Rows are points. The window is the flat piece filled in between its corners: a triangle in 3 columns, a solid with four corners in 4, and so on. A path goes straight from each point to the next, and from the last back to the first. List the points from which the path goes on through the window.

Window (3 x 3)
[[58, 13, 21],
[-8, 0, 17],
[-58, 17, -29]]
Path:
(1): [-62, -23, -25]
(2): [16, -15, 5]
(3): [4, 41, 23]
(4): [-60, 28, -14]
(5): [-95, -31, -55]
(6): [-13, -23, 10]
(7): [-33, 60, -6]
(8): [-67, 23, -13]
Through the window after points: 2, 6

Window (6 x 6)
[[-6, 25, -16, -7, -9, -12],
[-69, -9, -2, -18, 15, 18],
[29, 11, 55, -1, 30, -15],
[-34, 4, -14, 29, 22, 8],
[95, -30, 37, -4, 47, -2],
[-7, -17, 22, 12, -9, 8]]
Path:
(1): [-38, 14, 9, -14, 22, 64]
(2): [1, 7, 12, -5, 4, 26]
(3): [-12, -13, 7, -13, 13, -33]
(4): [18, -27, 20, 17, 40, -26]
(5): [50, -4, 17, 0, 29, 18]
(6): [62, -8, 25, 4, 15, 57]
(7): [21, -21, 26, -3, 31, -60]
(8): [14, -21, 27, -4, -2, -61]
(9): [16, 27, 48, 10, 42, 44]
(10): [5, 31, 37, -9, 13, 39]
(11): [4, -8, 18, -3, 22, -23]
(12): [-58, -19, -1, -11, 11, -17]
Through the window after points: 4, 6, 8, 10, 12

Window (8 x 8)
[[-6, 41, -15, -70, 44, -31, 49, -24],
[24, -42, -47, 9, 11, 13, 1, -5],
[-16, -14, -4, 12, -10, 23, 20, -38],
[18, -43, -27, -19, -9, -47, 0, -14],
[-20, -6, 80, 36, 42, -57, 9, 8],
[-9, 25, -26, 28, 3, 3, 31, 3],
[-43, 3, -1, 46, 2, 30, -28, -73],
[32, -15, -14, 0, -9, 1, -8, 19]]
Path:
(1): [-41, 0, -7, 21, -3, 23, -15, -38]
(2): [-56, -5, -10, 26, 2, 16, -21, -20]
(3): [7, 0, -1, 40, 6, 20, -10, -95]
(4): [59, 3, -2, 26, -10, 9, -15, -57]
(5): [-70, -22, -18, 4, 16, 13, 20, -10]
(6): [-19, -15, -3, 10, 9, -7, -8, 11]
(7): [22, -14, 7, 34, -1, -13, 13, -15]
(8): [43, -11, -8, 27, 7, 6, 19, -42]
(9): [-23, -41, -40, -3, 11, 0, -15, 10]
(10): [-25, 2, 5, -18, 14, -37, 24, 38]
(11): [32, -1, 1, -19, 20, -19, 23, -11]
(12): [-12, 1, -4, 35, 8, 9, -5, -55]
Through the window after points: 2, 4, 8, 12

Window (9 x 9)
[[-24, 14, -13, -17, 95, 13, 15, 2, 21],
[7, 85, -9, -7, 27, -48, -13, -15, 8],
[64, 17, -15, -26, 62, 26, 35, -1, 19],
[-26, -15, -48, -30, -1, -1, 11, -9, 7],
[3, 3, 36, 21, -58, -44, 58, -57, -4],
[22, -13, 25, -30, 18, 46, 20, -26, -32],
[-39, 29, -54, -4, 69, 54, 56, -6, -38],
[-30, -3, 20, 33, -91, 8, 27, -13, 21],
[38, 36, -30, 59, 16, -91, -79, -22, 46]]
Path:
(1): [3, 28, -13, -7, -4, 12, 23, -83, 27]
(2): [3, -10, 29, 13, -11, -17, 49, 26, -38]
(3): [-4, 2, 8, 2, -19, -29, 20, 17, 3]
(4): [12, 8, -9, 2, -13, 2, 11, -49, 29]
(5): [-10, 46, -16, 29, 10, -11, -6, -49, 50]
(6): [44, -9, 24, 9, 6, -39, 12, 35, -49]
(7): [-8, 9, -8, -7, 35, -14, 28, 4, 0]
(8): [-18, 17, 13, 7, 20, 25, 1, -93, 52]
(9): [12, 12, -20, -9, 35, 14, 13, -70, 30]
(10): [22, 24, 3, -10, 36, -7, 33, 27, 0]
(11): [38, -14, -33, -18, 47, -9, 24, 49, -57]
(12): [19, 26, -15, -17, 30, 21, 21, -40, 52]
Through the window after points: 1, 7, 9, 11

Window (11 x 11)
[[13, 19, -18, -9, -4, 53, 20, -60, -8, 23, -12],
[-9, -58, -79, 14, 16, 74, -62, 19, 38, 39, 4],
[25, 41, 22, -12, -50, -48, 39, 7, -7, 58, -20],
[5, -54, -25, -27, 38, -35, 21, 49, 24, -18, -63],
[38, -43, 12, 41, -26, -41, 4, -6, -90, -21, 58],
[-69, 28, 38, 45, 9, -41, -32, 39, -46, -3, 0],
[-24, 30, 24, 7, -11, 9, -26, -86, 45, 39, -47],
[26, -57, -86, -13, -44, -8, 40, 13, 12, -37, -29],
[6, 66, -1, -35, -7, 56, -95, 0, 30, 1, -2],
[31, -27, -29, 87, 31, -13, 38, 58, 43, 34, 15],
[-32, -56, 37, -16, 4, 19, -5, 32, 9, -47, 4]]
Path:
(1): [-35, -26, -30, -19, 37, 5, -6, -2, 6, -19, 44]
(2): [18, -17, 5, 65, -19, 20, -19, 17, 12, 13, -61]
(3): [-1, 14, 24, 30, -27, 23, -18, -3, -5, 2, -32]
(4): [-35, 20, -26, -7, 26, -14, -29, -21, -5, 30, 64]
(5): [-33, -5, -5, -17, 9, -24, 4, 22, 12, -21, 24]
(6): [-7, -29, 40, 59, -22, 33, -38, 19, -43, -2, -57]
(7): [48, -25, 19, 26, -40, 24, 2, -4, -16, 16, -86]
(8): [6, -14, -39, -26, 2, -3, 16, -18, 30, 6, 40]
(9): [-5, 7, -31, -30, 36, -23, 22, -37, 21, -1, 57]
(10): [2, -40, 7, 31, -41, 32, -9, 43, -20, -6, -75]
(11): [29, -1, -4, 43, -50, 28, -26, 15, -1, 9, -22]
(12): [-20, 13, -14, -3, 8, 9, -13, -10, 4, 23, 25]
Through the window after points: 5, 9

Window (12 x 12)
[[-14, 53, 74, 7, -62, -40, 23, 63, -5, 21, 39, 3],
[-9, -35, 36, 23, -18, -47, 2, 53, 8, 29, 60, 28],
[-43, -46, 18, -3, -42, 84, 1, 6, 1, 35, 9, -48],
[43, -51, -23, 65, -5, -33, -39, -41, 11, -4, -52, -24],
[-24, 20, -19, -24, -3, 34, 3, 95, -65, -1, 5, -20],
[83, 35, 40, 55, 20, -43, -3, 56, -19, 46, 22, 21],
[21, -28, 51, 51, -5, -47, 22, 34, -24, 45, -32, 26],
[11, 9, -8, -81, -56, 48, 35, 74, -39, 0, 20, 3],
[-2, -58, 10, 8, 33, -4, -28, -8, 50, 36, -55, -45],
[-24, -40, -6, 21, 52, -17, -35, -66, 2, 72, -32, 1],
[-80, -53, -20, -25, -15, 70, 72, -21, 32, 8, 15, -69],
[25, -31, 37, 19, 47, 2, -28, -15, -19, -16, -28, -1]]
Path:
(1): [48, -42, 28, 6, 17, 0, 1, -23, -32, 12, 12, -70]
(2): [4, -20, 21, -23, -10, 6, 0, 14, -22, 21, 24, -52]
(3): [-15, -7, -22, 18, -10, 40, 8, 30, 25, 6, -24, 24]
(4): [-8, -12, 15, 43, -28, -12, 14, 19, 33, 42, -50, 41]
(5): [24, -50, 36, 9, 57, -38, -18, -11, -72, 38, 17, -46]
(6): [28, -5, 36, 4, 3, -27, -7, 32, -35, 38, 31, -22]
(7): [-13, 40, 24, 32, -36, 5, 27, 46, 34, 3, -25, 52]
(8): [-27, 18, 22, 31, 16, 1, -11, 54, 18, 8, -30, 78]
Through the window after points: 4, 6, 8

Window (14 x 14)
[[18, -49, 83, -40, -21, -85, -76, -32, -28, -58, -19, -19, 4, -26],
[8, 79, 7, 52, 3, -36, 23, -8, -16, 0, -14, 85, -45, -10],
[5, -1, 22, 10, 59, 24, 8, 36, 68, -15, 0, -40, 28, 7],
[-21, 3, 29, -51, 24, -8, -22, 29, 20, 20, -26, -63, -5, 23],
[-23, 2, 7, -4, 21, 5, 3, 54, 9, -51, 19, -39, -30, 15],
[23, -37, -9, -37, 61, 17, -2, 27, 23, -23, -31, -24, -28, 6],
[31, 21, 30, 67, -18, -35, 16, 6, -83, 22, -6, 47, -16, -25],
[6, -4, -20, 23, -3, 8, -41, 29, 35, -19, -37, -38, -13, 5],
[21, 31, 30, 92, 14, -9, -13, -19, -24, 32, 28, 73, -82, 7],
[18, -9, 4, 57, -13, -82, 8, 7, -14, 18, 13, 60, -34, 20],
[23, -2, 13, -17, -12, 41, 7, 24, 31, -20, -3, -6, -1, 52],
[21, 7, -22, -21, 28, -11, -31, -9, -1, -21, 24, -37, 13, 19],
[-51, -63, 38, -35, -14, -43, -57, -34, -34, -25, -13, 10, 25, -31],
[2, -18, 2, -8, 7, 8, 28, -21, 44, -18, -5, -64, -28, -1]]
Path:
(1): [-17, -11, 20, 2, 24, -44, -21, 1, -12, -44, -23, -30, 2, 32]
(2): [32, -22, 23, -34, -14, -2, -18, 11, 23, -1, 7, -14, 0, -36]
(3): [24, 2, 3, -8, -2, -24, -18, 4, 45, -1, 11, 15, -40, -56]
(4): [-26, -20, 30, 13, 39, 12, -1, -3, -12, -36, -14, -49, 0, 95]
(5): [-6, -6, 8, 18, 17, 11, -1, 13, 0, -17, -17, -3, -7, 36]
(6): [21, 23, -35, -18, -7, -18, 4, 21, 53, 20, 45, -21, -36, -38]
(7): [10, -6, 18, -12, 3, -13, -6, 35, 17, -8, 14, -2, -23, -11]
(8): [-6, -4, -8, 41, 38, 2, 7, -9, -15, -37, -27, -19, -25, 53]
Through the window after points: 7

Window (14 x 14)
[[-31, -37, -17, -14, -37, -27, -19, -67, 0, -7, -6, -2, -15, 23],
[-22, 14, 39, 28, -9, 5, 30, -56, 7, -12, 14, 11, -16, -25],
[41, 11, -3, -36, -28, -24, 18, -23, -56, 62, -30, 24, 53, 15],
[38, 5, 20, -4, -65, 12, -38, -53, 11, 56, -25, -95, 37, 10],
[16, -21, 24, -10, 4, 0, 26, -18, 22, -30, -49, -25, 12, 29],
[-30, 34, 6, -32, -30, -2, 16, -8, -8, 47, 30, -7, 30, 19],
[40, 27, -25, -5, 13, -11, 12, 9, -35, 19, 25, -20, 7, 3],
[25, -31, -1, 18, -75, 18, 76, 11, 59, -6, -28, -30, 6, -14],
[14, -26, 31, 28, -12, -24, 4, 63, -28, -19, 4, -23, 8, -45],
[-25, 46, 5, 64, 34, -32, 38, 21, 34, 4, 35, 19, 18, -14],
[-2, -34, 40, -23, 32, -11, -47, -55, 25, 24, -19, -8, -40, 10],
[-25, -7, -46, -9, -17, 12, -8, 64, -28, -35, -43, 74, -22, 39],
[13, -27, 14, 23, 26, 28, 11, 28, 8, 2, 1, -7, 48, -32],
[-3, 39, 24, 2, 4, -2, -25, 2, 51, -4, 58, 33, 32, 16]]
Path:
(1): [36, -42, 17, 22, -1, 22, 16, 0, -20, 31, -2, 4, 1, 72]
(2): [-18, 17, -12, -18, -28, -21, 4, 8, 5, -17, -30, -10, 16, -58]
(3): [5, 26, -15, -21, -4, -29, -14, -21, 19, -1, -50, -8, 30, -35]
(4): [29, -48, 28, 38, -5, 22, 24, 20, -20, -1, 41, -3, -25, 42]
(5): [-2, 2, 25, 8, -11, 15, 10, 12, 13, 26, 34, -1, 16, 43]
(6): [-3, 23, -6, -15, 10, -18, -17, -19, 20, -13, -5, 12, 41, -61]
(7): [6, 58, -32, -46, 20, -20, 12, 24, 16, -9, -4, -16, 20, -26]
(8): [5, -2, 21, 30, -7, -4, 8, -13, 7, 12, 17, 1, 13, 16]
(9): [22, -42, 13, 35, -48, -5, 44, 6, 16, 24, 10, -16, 7, 28]
(10): [14, 2, -4, -8, -50, 19, 41, -1, 49, -13, -37, -26, 12, -30]
(11): [-14, 22, -8, -2, 12, -18, 10, 6, 21, -4, -11, 4, 7, -27]
(12): [21, -40, 31, 28, -25, 5, 22, 1, -32, 5, 31, 5, 14, 32]
(13): [14, -21, 11, 15, -25, 25, 5, 11, -18, 0, 9, 16, -11, 53]
(14): [-25, 11, -16, -3, -3, -8, 5, 11, 0, -17, -27, 31, 1, -17]
(15): [-9, 49, -5, -28, 3, -25, 9, 8, 3, -4, -9, -6, 5, -27]
(16): [23, -56, 0, 38, -42, 28, 2, -12, -18, 47, 36, 5, 18, 41]
Through the window after points: 5, 7, 9, 13

Window (14 x 14)
[[-59, 24, -26, 19, -17, -46, 28, 64, -6, -45, -9, 9, 19, -35],
[-26, -7, 23, -53, 25, -24, 61, -64, 20, -3, 25, 38, -25, -6],
[-34, 91, 3, 37, -51, -60, 67, 9, 13, -37, -30, -6, -11, 40],
[-19, 18, -4, -20, 28, 46, -56, 12, -26, 5, -30, 23, -10, -3],
[-42, 33, 3, -33, 37, -36, -63, 1, -44, 61, -6, 2, -1, -27],
[-33, 51, 46, -14, -40, 11, -43, 2, -50, 35, 20, 22, -26, -45],
[29, -53, 35, -3, 8, -51, 76, -75, -24, -5, 49, -19, -34, 14],
[31, 63, 28, 11, 0, -75, 72, -66, 12, -84, 21, 1, 21, -3],
[-31, 17, -55, 11, 21, 25, -52, -14, -3, 58, 19, 40, 7, -36],
[9, 15, 23, -18, 15, 29, -31, -9, 16, 70, -43, 12, -30, -71],
[12, 56, -31, -2, -26, -75, 40, 27, -32, -31, -12, 60, 8, 7],
[8, -3, 15, -29, 26, -14, 7, 22, 35, 20, 61, -1, -44, -1],
[-41, 45, -40, -10, -48, -35, -37, 29, 7, -27, -23, -4, -68, -32],
[-27, 27, 27, 35, -68, -95, 13, 16, 43, -64, -18, 29, -8, 25]]
Path:
(1): [-20, 40, 6, 33, 5, -39, -11, -20, -12, -8, 1, 43, -45, -13]
(2): [-17, 2, -4, 7, 50, -19, 34, -8, -5, 4, 6, 4, -48, -15]
(3): [12, 0, 31, -26, -53, -29, -1, -19, -4, 1, 20, 6, 15, -7]
(4): [7, 1, 6, -64, -40, -7, -12, -11, 8, 26, -8, -18, 24, -8]
(5): [-19, 43, 6, 13, 19, -25, -13, -17, -9, 12, 2, 35, -41, -28]
(6): [-35, 0, 22, 33, 38, -42, 10, -40, 1, -6, 16, 43, -87, -6]
(7): [14, -5, 11, -22, -12, -29, 37, -28, -19, -2, 18, -7, -1, -2]
(8): [1, 48, -2, -28, -52, -43, 14, -19, 37, -28, -20, -11, 28, -3]
(9): [-39, 3, 20, 53, 32, -45, -4, 27, -27, -23, 27, 55, -69, -3]
(10): [-17, 31, 13, 3, 31, -22, -1, 11, -12, 6, 36, 30, -37, -16]
(11): [3, -6, -10, -44, -50, -8, -3, 5, 38, 23, -3, -20, 5, -11]
(12): [-23, 60, -33, -25, -66, -16, -18, -1, -7, 10, -2, 4, 11, -21]
(13): [-38, 37, 20, 23, 23, -21, -14, 20, -2, 1, -10, 38, -39, -18]
(14): [-14, 2, 7, 18, 33, -27, 25, -24, 4, -18, 29, 19, -45, 2]
(15): [15, -13, 28, -24, -26, -48, 49, -35, -11, 4, 22, -13, -9, 4]
(16): [-34, 24, -24, -11, -21, -24, 3, 20, 8, -4, -3, 3, 3, -18]
Through the window after points: 2, 6, 8, 10, 14, 16

Window (14 x 14)
[[56, -3, -25, -32, 41, -6, 33, -27, -33, -26, 60, 19, 5, 61],
[-23, -13, -4, -22, -55, -6, 38, 16, -5, 33, -72, -6, -7, 1],
[51, -6, -15, -31, 7, -65, 12, -48, 45, -30, 2, -29, 42, 32],
[6, 4, 7, -12, 45, 39, -10, 11, 24, -41, -37, -45, 0, -50],
[47, 21, 18, -22, -19, -45, -34, 24, -41, -84, 7, 10, -15, -35],
[30, -52, -1, 10, 61, -19, 12, 34, 2, 32, 59, -16, 27, 19],
[-2, -21, -28, 7, 8, 8, -21, -9, -54, 42, 38, 43, 17, 41],
[45, -81, 64, -13, 37, -9, 5, -41, 4, -2, 16, 9, -24, -5],
[-8, 17, -36, 5, 39, -29, -3, -22, -28, 10, 7, -60, -9, 10],
[-9, 27, -27, 74, -6, 28, 26, -39, 4, 15, 41, -18, 3, 48],
[-20, 3, -4, 65, 7, -66, -18, 0, 14, -32, -31, -2, -26, 56],
[-33, 62, -32, 22, 32, 7, 28, 2, -4, 47, 47, 95, -55, 14],
[-44, -19, -11, -24, 4, -5, 61, -29, -8, 0, -24, 21, 5, -27],
[64, -1, 5, 29, 28, 23, 1, 39, -68, 29, -4, 23, 37, -25]]
Path:
(1): [27, 27, 32, -15, 13, -9, -9, 4, -21, -15, 16, -7, 29, 27]
(2): [-47, 48, 55, -29, 61, 8, -22, 33, -3, -6, -6, 11, 6, 4]
(3): [57, -45, -46, 23, 9, -11, 24, -32, -6, -9, 27, -6, -5, -3]
(4): [54, -60, -42, 28, 27, -13, -10, 3, 10, 34, -10, -51, -5, -21]
(5): [-2, -6, 31, -7, 43, -20, 22, 11, -11, -3, 58, 32, 16, 40]
(6): [8, 46, 46, -21, 14, -20, 31, 25, -20, -28, 4, 2, 12, 8]
(7): [29, -47, -53, 5, -23, -12, -33, -13, -24, -6, -11, 12, -23, -18]
(8): [13, -13, -38, 5, 2, -19, 7, -12, 9, -8, 2, -13, -21, 4]
(9): [-14, 21, 25, -6, 41, -8, 21, -11, -24, 14, 2, 16, 18, 14]
(10): [-25, 75, 48, -45, 32, 14, -32, -11, -23, 24, 25, -21, -3, 13]
(11): [27, -87, -55, 59, 10, -11, 31, 7, -30, 2, 5, 40, -6, 16]
(12): [16, -9, -59, 15, -9, -16, 4, -9, -4, 3, -4, 6, -27, 12]
(13): [-9, 19, 66, -22, 20, -9, 21, -25, -23, -25, -11, -5, 25, 3]
(14): [-34, 23, 63, -35, 21, -17, 43, -43, -6, 19, 14, -23, 32, 24]
(15): [60, -28, -67, 26, 10, 17, -12, 34, -33, -14, -9, 30, -14, -11]
(16): [51, -50, -61, 37, 27, -28, 5, 4, -11, -4, 17, 17, -38, -12]
Through the window after points: 4, 6, 8, 14

Window (14 x 14)
[[-20, 16, 5, -70, 24, -4, 33, -17, 55, -7, -16, 15, -24, 23],
[27, 12, 16, 66, -45, 21, -5, 38, -24, 27, 20, 22, -44, -25],
[53, 14, -20, 6, -16, 50, -3, 17, -86, 25, 8, 47, -39, 6],
[60, 9, 27, 28, -40, 10, 20, -47, 7, -16, 9, 60, -14, 15],
[2, -19, 45, -41, 54, -4, -2, -35, 41, -2, -7, 3, 23, -11],
[-54, -11, 14, -66, 2, 47, 27, -30, 34, -29, -1, 34, 31, 1],
[-30, 3, 28, 24, 41, -33, -5, 29, -5, 11, 47, -38, 28, 64],
[-29, 8, -19, -95, -18, 42, 2, -56, 22, 37, 25, -10, 3, 3],
[-14, -12, 42, 0, 12, -54, 41, 32, -46, -3, 38, -89, 7, 23],
[77, 36, 42, 49, -66, 26, -5, 46, -26, 9, -17, 0, 3, 19],
[45, 28, 10, 41, 10, 13, 55, 17, -15, 46, 18, 54, 22, -9],
[-18, 18, -11, -8, -18, -63, -18, 42, -60, 19, 26, -18, 20, 0],
[-10, -54, 28, -7, -32, -27, 5, 59, -25, 52, 26, -8, 16, 40],
[0, -31, -38, -24, 19, 10, 24, -23, 35, -13, -6, -23, 22, 13]]
Path:
(1): [-2, -4, 7, -30, -1, 29, 22, 22, -13, -8, 44, 13, 18, 20]
(2): [10, 5, -11, -22, -17, -16, 20, 28, -5, 17, 71, 13, 2, 2]
(3): [-4, 12, 26, 31, -11, -8, -19, 14, -50, 18, -54, -10, -6, 8]
(4): [-43, -34, 44, 0, 20, 26, 25, -48, 1, 34, -23, 5, -2, -2]
(5): [41, 26, 6, -49, 31, -37, -20, 37, 34, -36, 51, -11, 41, 24]
(6): [14, 53, 6, -41, 9, 22, 1, 1, -12, -26, 52, 22, -16, 15]
(7): [5, -77, 14, 26, -33, -14, 1, -1, -18, 64, -56, -25, 16, -1]
(8): [-13, 1, 10, 17, 11, 11, -16, -23, 5, 31, -27, 2, 1, 48]
(9): [34, -7, 23, -14, -11, 9, 38, 17, -13, -6, 35, 9, -1, -15]
(10): [12, 3, -28, -34, -34, 12, 28, 76, 46, 2, 34, -5, 1, 14]
(11): [8, 11, 38, 24, 2, 25, -13, -74, -70, 45, -3, 27, -18, -12]
(12): [1, 12, 0, 15, 4, 20, 34, 4, -4, 42, -17, -4, 10, 31]
(13): [25, -7, 6, -8, 3, -8, 11, 6, 4, -16, 36, 17, 19, -8]
(14): [18, -18, -10, -33, 0, 3, 22, 38, -7, 28, 59, 5, -20, 8]
(15): [-9, 36, 40, 41, -20, 14, -16, -43, -42, -7, -62, -15, 33, 27]
(16): [-13, -3, 37, 28, -15, -37, 12, -38, 20, 40, -46, -5, -7, -9]
Through the window after points: 2, 4, 10, 12, 14, 16

Window (14 x 14)
[[8, 37, -28, -17, 2, 30, -26, -19, -21, 9, 24, 82, 22, 33],
[15, 18, 18, 21, 1, -55, 15, 18, 44, -27, -32, -34, 9, 53],
[6, 18, 28, 36, -22, -12, -6, 26, -30, -21, 46, -7, -44, 27],
[8, 21, -20, 30, -33, 5, 76, 24, 45, -22, -43, -14, -65, 14],
[-5, -38, 39, 22, -43, 14, -42, 13, 18, 8, 49, 57, 28, 28],
[27, -25, 4, 7, 10, 2, 37, 29, 22, -58, 25, 9, -32, -30],
[70, 11, -13, -45, -40, 12, -95, -35, -12, 5, 31, 1, -10, -18],
[74, -20, -7, -5, -9, 25, -34, 20, 4, 4, -35, 18, -29, 11],
[4, -3, -13, 3, 46, 51, -1, -18, 23, 33, 46, 11, 2, 34],
[19, 30, 2, 47, 34, -25, 42, -61, -20, 8, 26, 7, -32, -28],
[-1, 0, -16, 16, 22, -61, 41, 7, 26, 44, 36, 9, -22, 38],
[34, -2, 22, -36, -10, 14, -37, 45, -2, 32, 20, -9, 4, -42],
[-16, -3, 34, -3, 19, -30, -22, -16, 25, -1, 18, 58, -56, -16],
[-1, 2, -48, -1, 37, -20, -67, 0, 5, 39, 19, 15, -2, -47]]
Path:
(1): [2, -15, -5, -8, -16, 1, 1, -37, -21, 9, -1, 22, -14, 1]
(2): [46, 35, 16, 28, 9, 5, -41, 62, 35, -5, 71, 6, -40, -12]
(3): [52, 4, 6, 26, -12, 31, -47, 34, 40, 10, 28, 33, -30, -17]
(4): [-18, -18, 30, -45, -12, -24, 0, 9, -32, 19, 19, -12, 34, 2]
(5): [8, -27, -9, -27, -45, -5, -32, 3, -53, 22, 5, 22, 40, 11]
(6): [14, 42, 22, 59, 34, -5, 1, 1, 69, -8, 42, 16, -68, 16]
(7): [44, 39, 23, 41, 30, 7, -22, 8, 34, 10, 55, 20, -9, -3]
(8): [-11, -13, -10, -20, -25, -7, -7, -8, -14, -5, -6, 38, -26, 15]
Through the window after points: 3, 7
